Each row is a point. Before rounding, the points of a table are all equally far from one centre. They may lie mostly on one side of it. Write the centre, to within rounding.
(in the rows, 128 means zero)

Points (9 x 2):
[[144 175]
 [181 157]
 [ 89 106]
 [135 174]
 [115 168]
 [189  96]
 [192 103]
 [145 174]
 [114 168]]
Centre: [141 120]

Points (13 x 9):
[[109 129  92 154 155 120  57  96  98]
 [114 208 106 121 197  85 136 125 146]
 [ 97 171 156 129 169 127 151  91 131]
 [113 123  97 138 150  64  48 139 135]
 [118 170 118 154 137 100  89  57 121]
 [104 154 104  94 176 121 100  39 147]
 [108 202 129 131 101 105  76  92 153]
 [ 98 147  51 137 149 153 104  77 182]
 [129 135 128 132  96  97  71 144 189]
 [137 133  98 187 183 112 118 110 167]
 [127 186  99 168 196 129  94 126 116]
 [ 81 182  94  75 138  70  87  88 162]
 [ 70 198  69 115 167 100  95 115 189]]
Centre: [117 150 105 113 152 118 102 120 151]

Points (29 x 24):
[[121 154 156  73 101 106 168 159 122 136  77 161 152 119  81 160 106  95
  131 122 126 106 192  99]
 [160 144 155  98 101 116 188  91 158 123 137 152 119  89 113 146 113 151
  100 156 105  57 199 110]
 [134 116 145 118 129 109 143  93 166 116  86 144 114 140 124 161 114  94
  138 164 108  70 173  50]
 [ 97 115 131 110 116  99 174 145 142 151 123 108 154 121  92 119  76 161
   86 138 128  75 183  63]
 [139 112 141 135 145 101 212 149 134 112 117 181 139 170  98 138 143 137
  100 142  88 122 173  86]
 [167  91 166  99 120 149 167 143 183 127  90 172 135 122 124 145  85 111
  139 156 106 102 193 127]
 [164 140 163 140 112 117 141  93 154 123  99 133 115 119  96 211 114 145
  130 183 125 156 175 100]
 [ 89 139 140 129 141 117 159 136 172 168 134 171 158 131  62 175 111 152
  107 188 115 119 163  73]
 [119 138 164 157 105 124 195 121 143 159  91 169 159 161  82 159 129 138
  139 127  89 119 154 114]
 [122 133 131 147 109 151 188 126 162 122 169 154 160 142 120 152  88 149
   99 170  87 108 205 143]
 [112 163 150 126 115  95 150 139 121  78  89 121 139 132 146 146 130 124
  162 115 140 127 139  88]
 [ 99 102 113 109 141  87 196 101 136 115 100 133 136  99 147 180  89 104
   99 101 116  80 183 115]
 [120 111 103 107  87 108 199 164 151 159 138 146 133 147 115 162  94 118
  137 165 121 164 219 106]
 [131 166 158 103 131 123 163 100 158 166  68 166 136 158  70 156 118 121
  123 148 131 106 191 113]
 [156 116 138 166 101 109 191 105 120 137 146 171 134 107 121 165 114  99
  120 118 122  76 180 107]
 [192 163 133 149 121 124 182 151 154 155 110 158 144 122 126 143  84 155
   98 168 106 131 170 137]
 [135 152 131 147  89  72 167 112 151 115  79 178 141  97  99 152 125 119
  104 100 115  92 137 110]
 [156 159 120 122 105 114 145 128 121 150  89 166 132  72 130 155  93 123
   99 150 127 115 227 103]
 [144 131 145  86 135  71 201  95 137 192 131 158 107 148  86 120 124 141
  115 179 107 142 169  91]
 [ 95 111 168 140 134  86 187 128 154 130 117 158  88 184 107 127  97 127
   79 132 125  89 133 114]
 [134 128 149 108  99 109 200 128 102 153 108 133 117 146 107 171 145 109
  102 143  99 117 202  58]
 [108 111 122 126 125 105 156 110 157 122  94 153 120 134 125 143  87  98
   99 156 110 172 249 117]
 [ 93 113  90  96 116 100 158 153 140 135  90 147 121 147  71 179 106 102
  113 113 112 109 125  69]
 [112 146 153 103  96 102 172 167 139 129 124 161 142 106 121 182 141 132
  124 143 102  87 225  79]
 [112 163 115  93 134  79 137 144 172 120 100 116 132 114 115 130 108 106
   85  83 128  95 158  77]
 [139 123 115 150  81 136 173 133 144 157 103 133 169 122 149 144 127 107
  131 164 122  81 199  95]
 [134  94 117 160 125 150 184 155 158 122  93 165 142 115  97 152  78 130
  133 161 145  94 163 131]
 [127  90 143 176  91 107 148 139 163  94  80 173 123 110 144 166 102 139
  104 151  74 126 170 132]
 [144 127 108 164 108 122 148 147 166  99 100 165 126 149  87 158 122 119
  148 125 120  95 150  77]]
Centre: [118 122 132 111 122 103 147 126 143 136 125 137 123 122 118 145 115 130
 115 150 109 124 159 122]

Points (31 x 24):
[[ 49  92 100 145 182 126  95 187 140 118 105 111 119 149  61 106  71 179
  153 124 147 183  94 153]
 [124 153 108 102 160 102 158 160 159 124 164 144 109  99  75 102 173 173
  187 156 143 143  75 102]
 [114 186 111 118 146 121 167 167 149  46 151  84 123 153  68  88 122 204
  202 139 144 123 123 105]
 [ 74  92 100 103 112 101 134 178  98 161 173 147 109 142  81  81 149 190
  157 168 153 170  81 125]
 [ 56 122 106 100 182  53 100 145 107  83 169 131 146 129 107  93 148 169
  134 163 122 170 105  82]
 [ 89 141 128  91 208  77 107 185 127  34 145  71  97  92  75 110 134 174
  118 100 133 112  89  85]
 [ 66 170 100 162 159  81 104 173 168 113 142  80 142 152  60 116 109 140
  195 100 160 108  66 147]
 [ 74 149 104 110 172 129 120 188 102 110 152 148 123 140  53 108  70 142
  187 172 130 128  94  81]
 [ 75  83  91 158 159  92 132 175 145 104 136 115 107 168  48 120 150 195
  151 136 142 138  71  72]
 [118 112 154 141 117  56 100 151  95 103 171  49  90 128  84  58 148 162
  146 132 106 107  87  73]
 [ 49 111  77  99 134 100 153 167 142  47 131 125 160 169  58  94 160 148
  180 157 131 123  40 131]
 [ 95 125 138 111 198  73 167 158 143  95 159 126 124 131  82 131  92 175
  176 106 148 144 112  53]
 [ 90 170  84 104 128 108  61 155 165  88 136  92 115 129  96 100 101 158
  150 151  73 118  92 109]
 [ 84 160  98 137 139 130 177 229 134 109 171 120 134 146  23 117 181 128
  159 133 157 153  79 129]
 [ 72 138  89 166 148  93 140 163 136 119 118 142 148 155  50 164 150 159
  111 115  91 121 130  93]
 [108 122 119  94 200  93 100 160 117  32 157 155 125 153  42 107 103 182
  183 114 104 130  80 142]
 [119 131 107 135  95 120  72 193  92 148 162 134 173 135  57 155 126 186
  151 168 111 176  96 105]
 [ 78 127  98 129 106 122 164 164 149 106 159 115 108 103  75 114 138 226
  131 146 166 163 148  79]
 [ 98 130  79 137 166 109 158 127 120  60 122 112  71 117  51 174 160 158
  169 152 164 178 111 115]
 [112 101 143 128 202  82 157 156 102 143 167 122 132  83  88 101 134 191
  181 155 147 155  52 132]
 [107 124 124 124 127  58 176 189  97  95 135  99 127 106  61  72  89 181
  176 129 140 132 125  60]
 [ 94 181  65 161 148  97 107 142 143  88 104  64 108 130 100  70 155 172
  147 126 133 137  54 169]
 [ 29 128 113 142 112  58 105 181 113  79 158  88 159 149  89  94 145 171
  125 137 130 161  82  58]
 [109 169 102 103 164  93 128 158 136 157 163 106 127  79  86  94 150 141
  144 169 165 180 133 117]
 [ 99  92  93  97 135 107 127 209 101 105 159 103 119 143 120 145 131 172
  171 194 165  78 143  93]
 [ 77 131  66 149 145  65 145 165 155 100 186 124 161 141  68 107 149 143
  155 136 116 123 111  71]
 [ 91 130 149 120 113 146  93 171 137  97 179 127 133 113  47  76 153 222
  170 103 117 168  80  69]
 [ 84 149 160 142 186 133 109 158  73 114 189  66  85  96  39  91 128 184
  166 156 159 159  83 134]
 [ 85 134 156 126 150 132 129 158 151  79 137 102 110  98 100  80  77  93
  126  85 134 216 134  66]
 [ 47 118  78 155 159 150 128 192 165 132 131 107 159  94  96 111 113 180
  169 147 129 155 146 146]
 [ 97 140 144 108 132  80  86 182 115 101 178 106 122 149  51  90  98 175
  191 152 131 143  69  63]]
Centre: [111 112 128 121 125 138 127 152  98  82 147  95 145 125  99 121 128 138
 136 105 146 135  96 137]

Points:
[[164 180  66 135 141 116  89 135 133 143 215 155 110  91 148  96 170 120
   92 139 114  89 171 146]
 [171 175 138  77 130 158 116 159 164 155 147 156 120 113 112  91 156 166
  138 119 100  63 201 125]
 [163 175 108 122 154 118 119  64 164 169 189 150  98  91 115 130 132 120
   98 105  98  61 204  89]
 [127 200 103 132 168 126  99 109 135 163 149 137  71 102 125 105 150 163
  160 123 113  69 213 111]
 [155 168 101 108 152 110  92 127 157 166 166  99 131 101 140 122 111 118
  119 100 129  49 191 113]
 [134 184 124 114 112 149 139 116 133 132 153 138 115 105 118 133 132 109
  146 123  77 111 231  87]
 [168 184 148 146 118 143 102  85 185 158 147 160 136  75  86 121 117 152
  145 105  96 104 215  98]
 [167 178 118 153 126 121  88 121 122 134 156 137 103  28  98  72 144 134
  108 133 122 113 196 109]
 [171 212 119 123 120 133 104  75 183 134 134 158 116  87 115 115 151 138
  146 129  72  93 223  92]
 [191 194 118 109 139 129 111  91 182 158 162 129 138  95  99 121 139 161
  154  79 114  82 200 119]
 [178 203 126 125 129 125 107  98 122 114 129 141 138  94 134 130 137 139
  130 129 105  86 235 125]
 [157 179 127 169 149 155 105  75 182 125 175 128  92 134 116 106 122 147
  170 113 116 129 196  69]
 [175 196  95 128 119 111 127  88 172 133 168 146 128  92 113 130 134 120
  140 134 121  85 249  94]
 [163 202 107 103 104 145 104  89 164 163 186 147 100  80 152 131 128 102
  123 114 122  67 178 121]
 [188 182 104 156 145 129 108 107 120 175 141 101 107 123 131 111 151 139
  134  99  98  99 190  93]
 [135 217 105 141 108 105  95 100 134 126 160 154 137 101 107 137 144 129
  124 135 110  81 221 111]
 [162 211 103 135 164 129 112  99 192 121 161 121 131 132 145 113 165 180
  124  86 127 107 204 136]
 [157 186  96 128 141 110 137 119 170 122 145 115 138 105  90  99 160 102
   82 102 126 103 220  95]
 [188 162  95 113 141 120 107  97 150 157 139 169 105  88 103  83 121 158
  129 102 138  89 228  94]
 [177 175 121 120 142  81  81 114 180 171 151 181 140 110 122  99 189 140
  145  79 113  91 173 118]
 [185 200  88 150 148 159 101 133 176 163 157 167 149  92 123 109 175 139
  115 108 105  94 189  88]
 [176 189  95 109 147 120  80  97 160 118 180 167 110 116  94  81 158 154
  128 114 111  80 225 113]
 [162 195 126 139 175 171 102 122 171 179 117 167 111 109 103  88 187 137
  133 129 147 106 179 105]
 [158 153  93 125 120 121  83 127 156 127 168 161 133  76 107 110 170 126
  156  67 112  92 199 113]
 [157 200 140 145 113 118  78  85 147 147 149 167 126  76  90 114 167 124
  131 113 108  83 190  82]
 [171 170 104 124 150 111  68 104 143 140 160 130  81  99 103 146 148 137
  160 116 148  66 199  86]
 [184 202 136 112 113 112 139  87 135 142 188 141 117 118  97 114 147 106
  116 104 113  74 192 100]
 [139 210 135 112 177 118  90  80 163 179 159 149  99  96 142 113 149 105
  117 108 107  81 191  87]
 [155 212  82 139 119 118 100 117 145 113 168 149 113 124 133 131 158 137
  147  90 123  81 208 115]
 [166 168  68 124 152 143 111 135 127 162 152 152 116 107 140 105 198 121
   99 128 130  72 182 104]]
Centre: [155 155 126 130 145 114 122 119 175 132 157 148 105 102 126 116 141 138
 125 145 116 114 163 121]

Points (27 x 24):
[[108 145 121 154 156  79 153 216 143 199 139 149 205 109 128 146 148  93
  152 143 184  99 142 169]
 [114 161 101 154 140 122 118 225 122 149 138 152 232 126 115 178 156 111
  124 144 145 106 137 158]
 [129 193 113 162 152 114 117 180  90 181 151 136 221  92  91 148 117 120
   97 124 154  94 140 154]
 [137 141  90 156 135  96 120 227 109 154 130 146 236 116 146 139 125  90
  111 146 156 116 135 114]
 [151 150  83 154 137 106  89 239 121 172 138 132 216 104 134 145 115  95
  118 147 180 118 127 119]
 [137 174  72 134 121 122 135 197 108 159 158 154 233 126 153 154 143  96
  168 156 171 107 141 145]
 [116 130  85 144 138  72 155 233 125 171 178 141 205 109 142 173 148  80
  119 130 141 120 165 154]
 [146 137  82 144 136 111  87 219 123 184 160 144 234 114 145 144 116  73
  112 138 175  90 152 141]
 [140 150 114 182 158 101 169 216  82 181 132 175 201 110 118 180 128  93
  111 136 146 113 141 133]
 [154 154  90 127 121  97 133 217 101 181 170 164 223  97 136 145 166 108
  147 150 142 113 173 159]
 [131 139 104 133 136  88 103 181  78 211 154 149 219 107  95 193 148  91
  124 135 160  86 161 136]
 [135 190  79 153 149  82 116 234 133 189 168 145 200 137 122 154  98  97
  143 125 146  90 156 128]
 [134 154 105 158 140 107 107 189  98 188 162 147 240 110 107 131 139 134
  141 135 174 101 155 147]
 [126 150 104 165 146  95 110 201 123 151 163 189 229 105 147 167 135 113
  124 118 149 106 164 143]
 [173 155  93 141 138  88 166 225 101 171 168 142 196 135 112 140 103  88
  120 139 150  79 159 156]
 [134 164  95 140 150 120 169 230 109 150 160 167 223 127 125 164 101 109
  144 127 158  83 141 131]
 [144  97  96 163 133 102 115 222  96 197 174 116 198 111 118 136 101 119
  151 147 161  98 159 143]
 [142 155 105 166 129 115 127 175 133 178 143 138 217 122 135 135 128  95
  131 154 198  70 127  83]
 [145 153  83 151 138  82 137 181  86 182 149 124 226  97 130 170 128  65
  112 161 146  99 127 153]
 [112 131 105 174 146  83 127 196 124 173 159 148 222 109  91 125 141 106
  138 149 116 100 142 175]
 [108 145  81 131 154  90  89 214  99 169 187 126 216 107  91 157 145 132
  105 132 151  99 119 131]
 [115 155 131 180 147 102 127 211 122 159 166 131 190  88  89 131 131 109
  132 157 159 110  98 164]
 [130 165  82 153 115  91 123 204 107 167 158 164 223 121 121 116 138  98
  122 128 155 131 156 166]
 [133 143  76 174 137  98 134 212  86 170 142 169 208  92 125 138 159 104
  119 141 154  74 137 160]
 [117 156 102 177 158 108 117 192  89 165 145 155 225 106 134 158 117 111
  139 117 170  90 147 175]
 [147 143  88 129 155 129 129 208  95 168 137 184 216  65 137 153 129  95
  104 158 176  81 162 140]
 [102 135  87 177 152 107  97 221 122 140 145 154 221 127 134 141 131 100
  156 153 149 112 142 141]]
Centre: [139 136 102 117 169 138 125 170 123 178 150 137 149 113 128 139 141  89
 137 114 130 113 134 125]

Points:
[[ 88 160 100  72 103 132 151 131 142 134 133 119  70 182 128 103  73  89
  113 155  81  80 116 112]
 [ 88 151  91  76  99 138 205 103 158 144 136  61  61 182 139  84  69 106
  115 159  90 137 147 113]
 [ 77 175  81 142 125 108 180  86 153 100 134  90  75 190 128 100  46 132
  147 157  65 127  99  93]
 [ 95 161  91 127  66  95 211 114 166 109 180 125  89 165 156 103  72 126
  120 113  84 101 112 107]
 [105 159  91 105  46 118 167  92 103 111 122  93  85 184 123  73  59 123
  163  89 104  99  97 133]
 [ 90 144  89 125  63  67 199 128 124  97 130 121  77 197 144  89  79 152
  142 132  92  92 121  77]
 [108 143  77  91  46  84 209 151 160 124 127 132  75 156 171 115  48 115
  170 122  73 114 106 120]
 [ 80 116  85 139  67 101 175 119 104 121 149 136  43 167  81 111  70 160
  160 118 101  91 122 117]
 [124 134  94 149  72 106 174 126 131 144 151  78  69 182 137 133  37 137
  157 155 111 123 137 169]
 [ 97 166 103 116  82  94 205 115 126 161 130 121  55 146 123  80  52 108
  179  78 107 148 132 112]
 [ 98 161  97  91  74  97 204 107 148 138 178 115  96 149 119  79  66 159
  115 115  95  98 132 138]
 [ 76 127  86  89 100 142 163 122 135 144 146 115  70 153 112  34  93 130
  141  93  74 126 109  89]
 [146 127  86  95  62 122 170 124 140 104 145  76  62 178 131  87  54 136
  130 109  88 110 101  90]
 [ 99 136  80 102  88 169 209 129 141  97 141  94  81 168 113 129  82 147
  141  93 120 133 102 122]
 [101 153  49 114  66  66 229 110 167 154 115 147  43 134 108 101  84 126
  112 111  64 123  77 124]
 [122 158  48 114  91 133 183 119 130 125 135 118  57 149  96  38  77 143
  141  94  91 137 127 113]
 [ 86 161  91 124 111  98 170 122 125 127 157 119  85 187 144 100  70 118
  128  90  79 122  91  99]
 [138 148  46  99  68 112 174  90 145 125 133 159  79 176 126  91  42 102
   97 109  87  93 131 116]
 [116 179 110 106  89 145 172 127 130 125 148 146  77 160 143 100  75 114
   97  96  72 101  97 113]
 [124 174  39 115  93 103 159  95 129 131 135 116  94 156 159 112  42 140
  131 106  90 112 125 171]
 [104 170  90  99  81 108 222  86 184 161 126 102  64 146 136 119 102 120
  129  83 105  83 132 166]
 [121 137  95 111  80 121 146 149 167 121 148 108  88 167 140  89  49 142
  175 105 126  97 135 146]
 [ 77 171 101 133  51 114 164 139 141  84 126 125  52 175  98  77  67 104
  160 174  76 157 105 125]
 [105 148  84 101 103 137 203 102 115  84 124 116  86 214 124  88  27 125
  144 117  75 147 112 135]
 [ 88 186  79 122  76 116 185 104 137 118 137 110  78 177 107 116  49 133
  127 130 103  76 127 135]
 [ 93 115  86 139  74 126 151 118 139 163 166 155  94 165  92  47  63 137
  136 113  82 101 110 145]
 [117 143  42  99  91  98 175 117 121 136  99  80 101 198 133 104  36 105
  164 129  89 138 129 111]
 [109 159  79 137  84  82 177 158 156 139 129 174  92 182 135  99  73 124
  121 131  61 118  80 109]
 [116 156 100  94  65 105 182  98 102 109 132  94  71 174 130  71  43 128
  147 114 110  70  99 124]]
Centre: [112  95 114 133  98 105 180  85 148 111  77 126  90 121 133  94  94 117
 131 145  90 132 122 140]

Points, 29 rows:
[[113 111  69 135 155 105 193 141  49 126 108 139 125 183 127 122 138 120
   81 121  65  28 110 108]
 [137 173 139 122 185  95 218 119 116 122 114 152 111 165 161  86 146 159
  153 148 119  93  77 164]
 [123 174 135 121 194 119 201 148 103 137  46  92 152 146 153 105 118 135
  102 153 134  69 126 135]
 [ 99 184  77  84 197 106 209 132  76  89 105 134 156 172 124 134 165 122
   83 145  98 111 128 124]
 [125 143  62 158 165 120 216 158 108  95  94 152 103 133 136 108 153  64
  115 182  86  18 112 176]
 [136 173  81 198 177 127 191 155  77 102  79 154 113 150 122  92 166 132
  120 124  59  45 100 152]
 [117 204  74 161 161  92 215 153  94  94  56 110 138 125 116 114 150 132
  130 139 103  76 117 155]
 [149 157 122 149 157 114 205 150  93 119  90 106 157 168  99 137 133 160
   70 136 128 102 169 131]
 [112 137  91  79 127  87 177 136  91  56 124 123 145 178 176 123 151 176
  117 151  97  39 107 117]
 [138 141 100 135 173  95 155 165 145  79 149 117 205 172  93 128 172 141
   89 156  98  54 151  90]
 [119 193  73 134 174 102 201 145 146 108 119 105 145 107 120 121 125  98
   88 115 126  55 136 128]
 [ 65 191  90 161 174 117 176 138  94  94  72 111 136 167 137  87 127  84
   94 150 116  54 119 115]
 [108 115  58 133 193  95 192 184  95  66 103 135 171 164 139 147 178 151
  112 132  91  28 148 133]
 [101 159  86 100 210 120 189 137  70 109  71  93 138 157 140 106 167  86
  142 156 113  45 142 139]
 [ 69 158 112 143 173 130 205 117 115 120 127 151 124 110 114 105 131 141
  123 121  69  53  85 200]
 [121 166 113 136 185 102 210 123 154 103 115 133 109 126 113 109 151 107
   94 103 110  56 143 144]
 [102 154  79 155 157  86 200 146  88  66  63 125 104 155 175 147 148 119
  116 122  77  65 152 111]
 [ 99 168 109 124 157 114 196 125  93 109  64  99  90 176 130 102 123 120
   98 142 139  60 141 136]
 [115 214  68 147 143 122 191 161 109 102  93 131 163 153 202 166 106 127
   91 142  73  56 116 152]
 [130 186  85 163 173 155 191 132  73  94  86 115 114 194 105 144 142 154
  166 161 104  86 150 137]
 [125 163 119 148 129  66 211 135 127 103  77 100 155 125  90 106 127 139
  131 150  99  69  91 162]
 [129 155  66 141 222 124 208 166 111 164 108 111 167 156 109 109 179 163
  115 123  96  55 122 168]
 [151 213  79 129 141  87 157 163  73 102  71 158 160 180 163 107 120  99
  101 190  95  96 136 117]
 [150 169  85 141 154  98 196 131  83  95  94 125 162 154 142 119 131 134
   98 114  69  21 104 162]
 [119 176 108 129 206 134 181 187  84 112 143  62 151 119  77 135 157 106
  123 144 120 104 111 101]
 [116 171 136 116 168 131 206 174 117 106 103 152 124 152 131 105  84  88
  108 106  94  73 126 160]
 [143 142 131 118 161  86 197 112 115 100  74  83 112 150 154 152 106 128
  140 115  95  89 134 160]
 [127 186  93 148 146  72 222 160  56 126  80 135 135 152 174 137 134 113
   96 165  51  64 139 143]
 [172 197  78  98 165 104 191 155 137 107 125  81 126 146 121 117 100 121
  116 168 106  68 158 129]]
Centre: [114 133  97 142 155 119 141 164 114 129 128 129 131 143 148 134 153 127
 121 174  94  95 113 144]
